Each point is reached from the start by the listed moves, each made once or not at all, plus a little noise. Say if it took an odd or an even number of moves. Then give how often each move was made.

Moves:
(1): [-10.1  22.8]
(2): [-17.4   9.5]
Start: [3.6 2.4]
Points:
[-23.5  35.3] -> even (1, 1)
[-6.4 24.6] -> odd (1, 0)

Moves:
(1): [  4.8  30.2 -13.3 -34.7  30.0  11.7  22.0]
(2): [ -1.3   5.8  -1.0   6.6 -25.7   7.9  -8.1]
(3): [-14.5  -6.7  25.8 -14.4 -12.3 -16.0   1.4]
(4): [25.2 -8.5 -1.2 -3.4 -0.7  4.5 38.8]
Start: [  1.0 -14.5   1.9  11.7  26.8   2.6  -4.1]
Points:
[ 29.1  12.2 -14.1 -22.3  32.1  25.1  48.7] -> odd (1, 1, 0, 1)
[ 26.1 -22.3  -0.6   8.1  23.8   8.3  34.2] -> odd (0, 0, 0, 1)
[  3.5 -16.4   5.0  10.5  26.5  -0.7  -2.8] -> even (0, 0, 0, 0)

Moves:
(1): [ -4.6 -11.7  -1.9  12.8  -2.1  10.2  -2.8  15.8]
(2): [  9.3   4.1  -3.7 -11.3 -16.5  13.4  -5.8 -12.7]
(3): [  7.7   8.2   7.3  10.9  -5.2  -4.8  21.6 -11.2]
(4): [ -6.1   8.9 -19.5  -4.1   6.6  12.0  10.4   4.8]
(5): [  7.4  21.8 -10.0   1.6   9.9  17.2  -7.5  12.5]
(6): [ 18.5 -12.3  21.2 -26.2  -6.9  14.5  -4.2   2.3]
(7): [ 39.5 -15.1 -12.6   9.5  17.0  13.4  20.2 -12.1]
(8): [ 25.0 -18.7 -20.5  -4.4   0.5   5.9   7.3  36.8]
Start: [-16.6   4.7 -13.5  -7.0  -6.4   1.4   8.3  19.1]
Points:
[  3.0  23.3 -24.8   9.0 -21.1  35.9  10.5  26.9] -> even (1, 1, 1, 0, 1, 0, 0, 0)
[ 41.5   3.3 -19.6  -1.6 -14.7  22.9  43.3 -13.9] -> odd (0, 1, 1, 0, 0, 0, 1, 0)
[ 31.3  11.8 -61.6   1.3  10.3  70.3  24.2  25.9] -> odd (1, 1, 0, 1, 1, 0, 1, 0)

Moves:
(1): [  0.0  -0.6  22.0 -18.3  -6.1  29.2  -4.3  -8.8 -19.0   2.9 -23.2]
(2): [ 28.1 -13.9   8.5   2.7   6.3 -41.8  15.0  16.8 -13.0  17.2 -12.1]
(3): [  9.6  29.6 -17.3 -20.3 -17.5 -12.5 -15.0   7.5  -3.1 -10.6  -5.6]
(4): [ 13.1 -10.9  -4.3  25.2  13.5  -2.2 -17.0 -28.1  10.1 -15.3  21.3]
(5): [-10.0  11.8  -6.3  17.2   9.8  -6.6  -1.3  -4.1  -4.5 -21.7   9.4]
(6): [-10.7  11.4 -11.3 -12.2   6.8   7.1  -6.4  -4.6 -17.1  16.2   7.0]
(7): [ -6.8 -17.8   7.2 -17.5 -21.6   1.5   8.6  14.7  -0.3 -12.6  21.3]
(8): [19.4  3.4 -6.4 10.4 -6.5 -7.4  5.1 22.8 -7.4  0.1 15.6]
(9): [ 6.2 -2.7 19.0 -4.1  0.7 -0.4 15.6  7.8  7.4 -4.7 11.2]
(10): [  3.6   1.8   2.7  -1.5  14.8  -2.5 -17.0  14.1  -3.9   8.4 -10.5]
(11): [  1.8  -0.7 -12.8 -22.3   7.9  27.2  15.6  -8.2  -2.7 -11.3  -8.0]
Start: [-13.6 -16.3  11.5 -14.1 -11.6   6.5  -3.6   6.1  -3.6 -13.3 -26.4]
Points:
[ 22.9 -36.3  27.2 -34.8 -27.2 -35.1  34.6  63.9 -33.1   3.5  17.2] -> odd (0, 1, 0, 0, 0, 1, 1, 1, 1, 0, 0)
[ 26.0 -17.0  21.9 -26.7 -11.9 -28.6 -32.7  17.9 -38.1 -44.7 -26.3] -> odd (1, 1, 1, 1, 1, 0, 1, 0, 0, 1, 0)
[ 29.3 -13.2   0.9 -12.0  19.2  12.1   1.5  -8.4 -59.3 -23.6 -16.8] -> odd (1, 1, 0, 1, 1, 1, 0, 1, 0, 0, 1)
[ 29.2  25.4  -0.9 -20.3 -12.3 -54.6  10.2  52.6 -40.1 -17.6   0.2] -> even (0, 1, 1, 0, 1, 1, 0, 1, 1, 0, 0)

Moves:
(1): [ -4.4 -14.5  12.5  -9.3   1.9  -3.6  12.4   5.1  14.0   1.3   4.6  18.2
   0.2  -6.7  18.3 -17.5]
(2): [  6.5  -2.2  23.9  11.8  -2.0 -14.3   3.7   4.9  10.0 -10.6 -13.5  16.1
   3.2 -10.1   4.8   5.0]
(3): [ 11.9  16.5  12.4 -10.8  12.6 -17.5  17.5  31.9 -12.3 -19.5  14.7   6.7
  12.6   6.5  -1.1 -20.0]
(4): [-12.4  -1.5  -1.7   1.5 -10.4  -6.1 -24.5   0.1  -2.4 -23.3   0.2 -13.1
   3.6   5.6   6.8   2.3]
(5): [ 21.7  10.2   3.5  -5.8   8.4   5.1 -12.9   1.4   4.7 -12.4  -1.6   1.1
  -1.2   0.0  -1.6  -7.1]
(6): [ -2.8  -2.2   0.2  14.1   0.1  -3.1   8.0  -1.1  -2.4  21.8  33.9 -12.7
  19.6 -21.3   3.0  -4.1]
(7): [ -6.5  13.5  18.7  -9.8  21.3   1.7  -1.9   0.9  -2.8  -8.5   2.9  -4.3
   5.6   7.3 -11.2   1.6]
(8): [ -1.8   2.7  11.7   4.4   3.2   2.4 -12.7   4.7   1.9   9.3  23.6   3.9
 -21.8  20.5 -20.0   7.8]
(9): [  9.2  11.2  -6.5  16.4  15.9  24.1  -4.2  28.5  -2.6  22.5   3.4   2.2
  -0.9 -19.2 -12.9 -12.5]
(10): [ -8.1 -17.1  12.4  -2.9  -5.5  17.3  16.4  24.6  17.1 -19.5   5.0 -13.6
   0.1 -19.9   6.3  10.8]
(11): [ -2.5  -7.4  -6.1   6.0   5.6  15.9 -11.0 -15.8   1.7  -9.7   1.8  14.3
  -7.4  16.5  13.7  11.3]
(12): [ 13.3  -0.6   1.7   6.7   5.8 -14.9  11.7  -1.4  -6.6 -21.3 -10.7  -8.1
 -13.8 -16.2  17.2  10.1]
(13): [ -4.9   5.1  -6.4  -0.9 -11.5   1.9  -4.8  -9.7  -5.8   1.6  -9.0   9.4
   7.9  -0.4  16.0   4.2]
(14): [ -1.9  22.0   8.4   8.4 -12.8   8.7  20.2  13.3  -3.3 -14.0  10.0  -3.5
  -8.2  -3.6 -26.0  -6.4]
Start: [-15.7   2.2  -1.5  -8.8  -4.7   6.3   9.9   1.3 -12.4   8.9  -6.9  -3.9
  -4.3   5.3  22.8  21.9]
Points:
[-25.4 -16.2   0.6  -4.6 -12.6  -0.1  -6.1 -21.1 -12.9 -41.3 -18.4  17.0
 -13.7   4.4  94.9  31.9] -> odd (1, 0, 0, 1, 0, 0, 0, 0, 0, 0, 1, 1, 1, 0)
[-14.4  41.0  53.1  24.7  -1.2  43.0  10.3  64.3   1.4 -33.2  26.0 -22.9
  26.1 -55.9   7.2  16.3] -> odd (0, 1, 0, 1, 1, 1, 1, 0, 1, 1, 0, 0, 1, 1)
[  1.5   8.5  60.2 -30.7  39.4  14.2  23.4  42.2   1.3 -69.6  26.6  22.6
 -20.3  12.2  60.0  23.9] -> odd (1, 0, 1, 0, 1, 0, 1, 1, 0, 1, 1, 1, 1, 0)
[-10.8  24.3  42.8 -29.0  27.6  29.6   8.9  85.0  -2.1 -49.9  13.8   0.8
  23.6 -23.0  44.8 -16.0] -> even (1, 0, 1, 1, 1, 0, 1, 0, 1, 1, 0, 0, 1, 0)

Moves:
(1): [  4.2  -7.8  -9.7   4.4   1.6   0.0   1.9  -1.6  14.8  -6.0  -3.6   6.0
  -8.7   7.9   4.5   8.3 -22.6 -10.4  -6.0   5.6 -12.2   4.9]
(2): [ -1.8   0.9   1.3   1.2 -13.3  -6.6 -12.7  -4.2 -13.8   7.3  -0.5   7.6
   7.5   7.6   9.9 -15.5   5.9   5.0   5.9   2.6   0.4   1.9]
(3): [ 10.2   8.4  -7.9   3.5   1.2  -4.9   6.2   1.0  -5.3  17.3   2.7  15.3
  10.0  -4.5   8.5  11.5 -10.7   7.5  13.3   5.3  -4.6 -13.2]
(4): [ -1.6   3.4  16.4   0.5  -0.3   5.6  -4.1   7.9 -13.2   5.7  14.2   5.5
   3.2  10.7   2.3  -1.7   3.9 -15.6  -0.4 -15.3  10.9  14.7]
(5): [ -1.0  -1.2  12.1  -6.4  17.1   0.0   0.2   4.0  -1.8  -9.8   3.2   2.9
  -1.9   4.7  11.5 -18.3  -3.7   2.3   9.7   0.5   5.6   1.8]
(6): [ 13.3  -5.6 -10.8  13.2  18.6  -6.2   5.6   2.3 -10.9   9.4  22.1  -1.5
   1.6  20.7   6.3   0.0 -35.4   2.0 -20.0  34.5  11.0  -0.7]
(7): [ -6.1  -8.4  -4.4 -16.1 -12.7  13.9   1.6  -1.6   8.2  -5.3 -15.4  -0.4
  -8.4  -0.1  -0.6   8.7 -17.9  -8.3 -13.6 -11.4 -20.1  -3.9]
(8): [ 11.2  -3.5  -4.1  11.3  10.9   1.4   2.6  -2.9 -11.1   5.6  -3.5  -5.1
   6.7   6.0   6.4  -3.5  -9.0  -0.3  -0.9   1.2  -6.9   6.9]
(9): [-13.3  -4.0   8.2  -9.2  -8.7  15.8  -2.8  -4.5  13.0 -20.3  -7.7   1.8
  -6.7  10.6  -1.9  11.1  13.0   2.9 -12.4 -11.0  -0.1   1.5]
(10): [ -1.8   4.6  -0.2  -3.2   2.9  12.8  -4.6   8.7  -0.3 -10.4  -0.8   9.1
   4.5   2.4  -0.9  -0.2  -3.6  -2.2  -7.4  -3.1  10.7   7.3]
(11): [-10.8   6.2   1.8   2.8  -3.5   9.4  -3.3   0.4  -4.9  -7.9   0.7   4.3
  -6.8  -2.8   6.7   3.3   5.4 -12.4   0.3  -7.0   7.1  -1.9]
(12): [ -0.2  -5.2  -2.7   8.1 -11.2  -4.8   4.3   5.9   0.0  22.3  11.7  -0.6
  15.1  12.9   2.6 -16.5  -2.7  -0.9  14.3  -5.7  -5.0  -5.3]
(13): [ 17.5  -0.5  -1.5   0.2   3.4 -11.6   3.5  -8.0  -2.9   5.2   2.0  -4.4
   9.1  -3.6  -3.7 -17.2   2.5   7.9  12.3  -3.5  -4.2 -15.7]
(14): [  6.9   0.8   0.7  -7.8 -23.8  -9.6  -3.0   6.3 -12.7  -2.7  -0.3 -15.6
  28.3  15.7 -14.2  -2.2   6.4  -0.4   8.1   8.0  -3.6 -20.2]
(15): [ -5.7  -0.6   1.4 -12.1   3.9   0.5  -8.4 -18.1   8.8  -4.5  -5.3  -7.9
   4.7  -1.4  -9.5  -2.7   6.5   2.2   8.5  -7.8 -13.2  -4.3]
(16): [  4.3   6.7  16.1  -1.5   1.9   9.7   1.4   6.2  -3.3 -10.3  18.8   2.9
   3.7   2.2  -1.2  -8.1  21.6  -2.5 -16.4  22.4   8.5   3.9]
(17): [  0.5   0.3   3.9  -5.5   0.6  -8.5   9.3   3.6   5.9   1.0   4.2  -5.9
  15.8 -12.3   1.6   5.1  11.4  -0.1  -4.6  -3.4   4.5  -3.8]
(18): [ -4.7   3.1  -2.8  -6.0  -5.5   6.9   1.2  -4.5  -1.6  -1.3  -9.0  -2.3
  -6.2  22.3  -2.7 -13.9   3.5  -6.6  -0.9  -1.9   0.7  14.9]
(19): [ 14.5  -4.8  -4.4   6.5 -13.0  -4.5  13.1 -18.8   1.5  19.2 -10.7 -18.7
  18.4  -2.9  -0.5  -0.6 -34.6   6.2  19.8 -12.5 -16.3  -6.9]
(20): [ -6.0  -6.4 -12.1 -14.4 -18.7  13.4  -3.5  -3.8   4.4  -4.9  -2.7   2.1
  -4.9  -5.0   5.8  13.6   2.0  -0.8  10.0  -5.4  -5.8   1.1]
Start: [-10.4 -13.0  14.2  -8.4  -1.8  -6.0  -1.2 -10.2   0.2 -11.5  10.4  -6.8
   6.0   7.8   2.5 -14.1   9.1  25.0   3.9   3.7 -11.2  -6.5]
Points:
[ 12.9 -29.4  -6.8 -13.3 -27.0  14.7  30.6 -11.2  -5.1  -0.5   4.6 -17.0
  67.5  88.4  29.2 -21.6 -90.7   5.1   4.0   2.8 -39.3 -25.5] -> even (1, 0, 1, 0, 1, 1, 1, 1, 1, 1, 1, 1, 0, 1, 0, 0, 1, 1, 1, 0)
[ 10.1 -29.6  11.0 -21.2 -28.7  -6.1  17.3 -23.3   3.4  -5.4  47.6 -39.5
  71.0  47.6  16.4 -32.1 -36.6  10.4  27.4  32.3 -30.0 -37.3] -> odd (1, 0, 0, 0, 1, 1, 0, 0, 0, 0, 1, 1, 0, 1, 1, 1, 1, 0, 1, 1)
[ 10.3 -25.8 -11.0 -25.6 -88.4  18.3   0.9 -32.0 -24.2  13.9 -14.1 -12.7
  77.7  43.2  20.2 -20.9 -34.7  29.7  53.2 -37.4 -60.3 -56.4] -> even (0, 1, 1, 0, 0, 0, 1, 1, 1, 1, 1, 1, 1, 1, 0, 0, 0, 0, 1, 1)
[ 11.8 -25.1  -0.5 -21.6  -8.2  15.4  31.4 -18.3   8.9  -7.8  30.2  -0.4
  24.6  17.1  44.8  10.1 -75.9   7.4  -3.9  32.8 -33.9 -25.1] -> even (1, 0, 1, 0, 1, 1, 1, 0, 0, 0, 1, 0, 0, 0, 0, 1, 1, 0, 1, 1)
[ -4.3 -21.1  -4.1 -54.9 -55.6  43.5  13.1 -34.0  18.1 -39.1   3.0 -16.6
  50.7  60.7   4.3  20.1 -45.6   2.3 -17.7  15.5 -44.8 -27.5] -> even (1, 0, 1, 0, 0, 1, 1, 0, 1, 1, 1, 0, 0, 1, 1, 1, 1, 1, 1, 1)
[ -8.9 -21.2   5.8 -23.7  -8.3   8.7  13.0 -16.2   0.7 -10.7 -13.7 -20.6
  14.0  23.0   7.1 -18.2  -2.6   8.9 -15.8 -12.4 -33.3   8.0] -> even (0, 0, 0, 0, 0, 0, 1, 1, 0, 0, 0, 0, 0, 0, 0, 0, 1, 1, 0, 0)
[ 24.7 -24.0   8.0 -44.9 -56.8  -6.2   6.1 -16.0 -16.1   5.4   2.6  -4.0
  79.9  29.4  27.5 -22.7 -52.1  14.7  52.5 -28.3 -45.8 -38.1] -> even (1, 1, 1, 1, 1, 0, 1, 0, 0, 1, 0, 0, 1, 1, 0, 0, 1, 0, 1, 1)
[ 24.1 -19.7  12.8 -33.1 -19.4 -26.2 -10.0 -25.9 -26.2   2.7  19.8  -6.8
  76.4  33.5  26.6 -37.4   2.8  22.4  60.8  -8.4 -41.3 -32.0] -> odd (1, 1, 1, 1, 1, 0, 0, 1, 0, 0, 0, 0, 1, 1, 1, 0, 1, 0, 0, 1)
[ 23.2 -14.7  19.7 -19.2   0.8  -8.2  15.5 -39.3  24.7 -15.9  14.2 -27.0
  53.4   0.9  -7.8 -29.3 -10.4  25.4   9.8   0.8 -34.0 -22.0] -> odd (1, 0, 0, 0, 0, 0, 0, 0, 0, 1, 0, 0, 1, 0, 1, 1, 1, 0, 1, 0)
[  6.0 -25.5  -2.9  -7.0   7.3  12.7  11.1   3.4   5.6   1.2   4.1  20.7
  23.7  36.0  34.7 -25.0 -61.2  12.5  12.3  -3.1 -44.1  -7.6] -> odd (1, 0, 1, 0, 1, 0, 1, 1, 0, 1, 0, 1, 0, 0, 0, 0, 0, 0, 0, 0)
